Each row is a point. The window is the flat piece filled in between its corners: a triangle in 3 columns, a solid with four corners in 4, and so on. A path goes straight from each point to the next, and from the last back to the first. After which points does the path pass through the window?
(in the rows, 128 means zero)

Window, 3 rows:
[[151 126  67]
 [126 154 143]
 [110  94 144]]
Path:
(1): [130 104 157]
(2): [ 93 113 144]
(3): [ 91 140 170]
(4): [151 125 180]
(5): [175  91  66]
(6): [115 118  44]
(7): [128 145  63]
(8): [180  90  97]
(9): [168 138  90]
(10): [138 163  77]
(11): [ 62 113 161]
(12): [129 102 173]
(13): [157 142 182]
(14): [103 158 158]
(15): [ 98 153 119]
(16): [154 136 114]
Through the window after points: 7, 15

Window, 4 rows:
[[164  86 217 154]
 [160 159 120 136]
 [103 160 115 115]
 [162 112 123 163]]
Path:
(1): [180 119 144 135]
(2): [168 180 120 192]
(3): [142 164 158 182]
(4): [166 112 141 115]
(5): [185 117 127 149]
(6): [140 150 161 188]
(7): [134 122 151 198]
(8): [184 124 123 129]
Through the window after points: 3

Window, 8 rows:
[[133 140  62 101 103 159  71 120]
 [147 116 114 102 104 128 208 145]
 [144 119 154 195  64 137 124  60]
 [ 51 119 175 154 136 138 189 110]
 [135 152 210 129 121 115  61 105]
 [115 205 133 160 118 177  73 123]
 [102 150 154 114  73 136 137 159]
 [149 151 105 140 115  84 116 123]]
Path:
(1): [120 189 132 154  46 105 145  57]
(2): [122  86 165 179 116 156 135 107]
(3): [119 134 161 167 109 141 132 135]
(4): [110 176 158 115  66 106 145  90]
(5): [ 89 173 153 145 114 123 112  85]
(6): [112 119 185 169 135 176 109 162]
(7): [153 100 156 187 101 143 129 165]
(8): [114 161 147 124 107 124 152 102]
Through the window after points: 1

Window, 9 rows:
[[ 94 131 156 152 169  99 138  97 177]
 [ 78 122 173 105 138 174  85 116 134]
 [ 85 103 162 134  82 124  90 107 124]
 [119  95 134 117 168  98  66 132 160]
 [105 116 169  69 110  93 143  98 146]
 [ 77 158   7 128 105 188 166 218 106]
 [104  60 158 132 144 140 175 105 136]
 [140 136 106 141 139 128 177 214  81]
 [169 117 144 136 131 160  89 110 137]]
Path:
(1): [115  96 163 126 122 135  96 143 172]
(2): [124 116 113 120 166 106  80 106 113]
(3): [101 143  97 110 148 132  91  91  89]
(4): [137  97 152 145 130 144 127 171 188]
(5): [110  95 143 125 107 150 115 170 154]
(6): [103 128 123  84 122 118 154  86  83]
(7): [104 122 117 136 139 140 110 124 120]
(8): [106  91 148 128  82 131 118 185 178]
(9): [ 80  75 167 107 107 149 150 160 198]
(10): [120 112 133 130 153 115 123 105 106]
(11): [104  93 134 115 140 116 138  94  96]
(12): [106 101 158 117 123 131 137 129 152]
(13): [105 111 151 129 109 145 152 157 170]
(14): [ 89 126 104 130 140 143 121 129 114]
(15): [105 128 111 125 150 120 145 116  98]
(16): [122 124 157 150 138 124 147 182 160]
Through the window after points: 1, 3, 9, 11, 13, 15

Window (12 x 12):
[[177  69 127  85  75  69 105 170 187 133 182  94]
 [ 66 118 180 114 101 134 138 104 147 154  78 101]
 [190 111 131 138  92 138  52 148 106  71 107 154]
 [142 121 146  79  99 134 179 131 168  83 137 136]
 [118 145 115  77 114 179 135  99  75 134 201 115]
 [100 126 144  57 201 205 119 128 114 127 153  89]
 [ 82 128 187  99 124 141 166  81 160 143 180 196]
 [182 179 153 146 169 106 119 113  91 112 157 129]
 [161 136  76 151 166  79 168  76 138 146 182 173]
 [145 150 128 102  92  27  96  83 178 144 114 147]
 [142 178 109 137  31 146  73 181 118 148 122 181]
 [ 66  83 142 108 117  48  69 168 152  75  94 115]]
Path:
(1): [161 109 117  86  99 127 139 139 114 142 135 181]
(2): [163  90 140  95 124 124 134 148  63 130 111 104]
(3): [126 165 119 112 113 117  78 127 203  98 166 126]
(4): [119 129 151 114 104 140  99 121 165  97 154 118]
(5): [118 133 148  90 119 105 114 126 117 138 119 132]
(6): [156 123 144  70  94 121 152 124 116 135 112 134]
(7): [119 146 138 131 123 141 124 108 144 128 165 136]
(8): [120 178 163 146 126 119  91  70 176 108 167  82]
Through the window after points: none

Window:
[[ 66 174 131 201  97 179  83  62 103  99  72  95 127 121]
 [138 150  94 138 157  68 147 180 114 190 129 140 131 148]
 [133 183 197 140  91 127 159 141  67 166 125 169 125 129]
 [187  98 126 168  96  75 144 206  99 141 107 192 116 120]
 [ 85 159 149 134  76 153  67  67 195 100  67  89 181 113]
 [104 226 179 159 111 206 150 118 121  25  96 148 119 135]
 [137 114  77 112 108  87 181 145  81 153 112 159 142  76]
 [ 76 168 174 147 112 120  74  72 103  50 124 119 162 139]
 [180  93 110 161 102 141 100  95 149 137 163  90 200 136]
 [175 116 108 135 114 135  62  83 172 131 162 148 117  91]
 [176 129 113 123  86  72 177 129  98 148 115 150  88 172]
 [151  34 138 150 121 109 148 131 181 153 183 138 113 115]
 [206  92 130 123 146  58 154 163  99 174 116  95 107  91]
 [156  45 100  93 142 144  80 116 131 164 104 124 150 134]]
Path:
(1): [130 137 120 140 108 118  84 194 120 128 159  82 148 143]
(2): [125 149 113 170 143 114 169  44 116 166  64 178 124 118]
(3): [141 128 141 204 130 120 145  76 130 205  72 183 185 148]
(4): [128 121 116 130 119 112 120 150 126 122 150 107 107 119]
(5): [115 131 118 131 104 124 111 147 148 139 148 108 128 126]
(6): [149 107 141 156 127 107 130  95 143 142 100 149 146 119]
(7): [143 118 125 163 155 105 142 106 132 159 119 162 129 121]
(8): [127 111 128 137  94 120 119 147 142 131 141 108 131 128]
Through the window after points: 1, 3, 5, 7
